Each row is a point. To make a cloud, some directions were put in groups of two or more. Within a group, all points are equally far from the middle, so they leave a hole (a ring in 2 directions, a hollow ball in 3). The other directions are filled evenly. Then the cloud was stretched, turned, moved and blurred a little. Count the holes, and give their numbers of directions, smallest first.
(in the rows, 128 means zero)

Cloud (19 x 3):
125  102  95
144  172  140
97  137  131
104  143  146
147  98  97
122  146  164
173  123  163
107  131  168
96  116  125
103  119  103
179  102  151
108  120  93
175  124  95
177  97  138
160  143  164
105  81  133
120  71  130
122  137  174
178  110  119
Holes: 1 (2)

Cloud (28 x 4):
90  90  163  88
110  95  120  175
146  117  140  175
132  124  136  170
101  91  125  128
148  140  119  110
131  130  175  122
112  113  163  149
85  112  141  145
109  95  130  169
139  141  150  116
87  91  164  87
143  84  102  134
83  101  121  125
99  98  117  109
81  107  139  73
152  127  151  147
98  97  137  87
148  97  133  91
82  106  98  148
103  122  105  187
70  110  120  120
100  95  128  106
79  111  119  149
181  120  117  139
107  107  136  168
120  96  140  175
69  143  142  130
Holes: 1 (2)

Cloud (30 x 4):
165  154  127  131
177  121  118  146
144  117  102  163
132  109  66  115
105  129  130  140
135  79  87  109
75  97  94  109
131  128  139  143
128  98  139  117
129  119  67  107
146  121  72  107
83  112  113  89
129  91  75  137
131  143  87  152
170  133  107  106
94  129  83  93
171  135  130  141
159  107  116  101
93  82  113  126
81  128  122  111
133  110  96  85
166  112  82  115
91  81  113  104
138  145  78  144
130  112  66  131
173  139  129  130
128  167  96  118
98  140  80  126
180  144  112  141
108  136  93  149
Holes: 1 (4)

Cloud (51 x 6):
167  149  87  110  157  173
96  159  75  102  106  167
66  147  137  143  107  136
187  161  149  132  111  148
78  119  101  91  98  155
142  122  169  137  159  100
185  147  150  136  110  142
182  115  107  144  151  152
152  154  97  129  124  137
142  174  141  137  119  116
64  138  121  113  112  140
181  133  121  146  161  138
54  140  115  121  118  135
188  159  150  151  127  139
121  151  77  108  125  135
109  150  85  136  119  122
92  132  119  87  83  160
116  142  87  97  151  166
97  136  83  124  136  136
83  183  80  109  124  158
101  125  162  100  139  129
159  173  88  122  107  148
145  147  133  119  156  109
142  169  105  159  163  159
130  157  161  123  158  103
56  162  83  129  129  127
149  142  102  125  176  168
101  138  96  161  135  118
134  113  159  114  96  129
156  150  159  133  158  115
134  127  82  99  153  157
142  116  173  144  117  154
113  162  96  143  123  166
155  86  162  110  97  153
132  167  103  116  151  120
121  136  157  143  104  102
159  154  180  143  172  116
68  148  107  146  113  141
177  140  145  140  92  138
94  157  141  145  136  153
133  137  99  154  148  144
94  151  102  174  145  116
116  155  157  149  103  102
138  166  118  119  205  116
114  143  160  109  120  113
113  134  115  164  149  150
98  165  97  151  148  142
121  144  132  104  102  176
39  149  92  124  120  124
111  193  152  126  141  102
118  134  114  195  142  113
Holes: 1 (2)
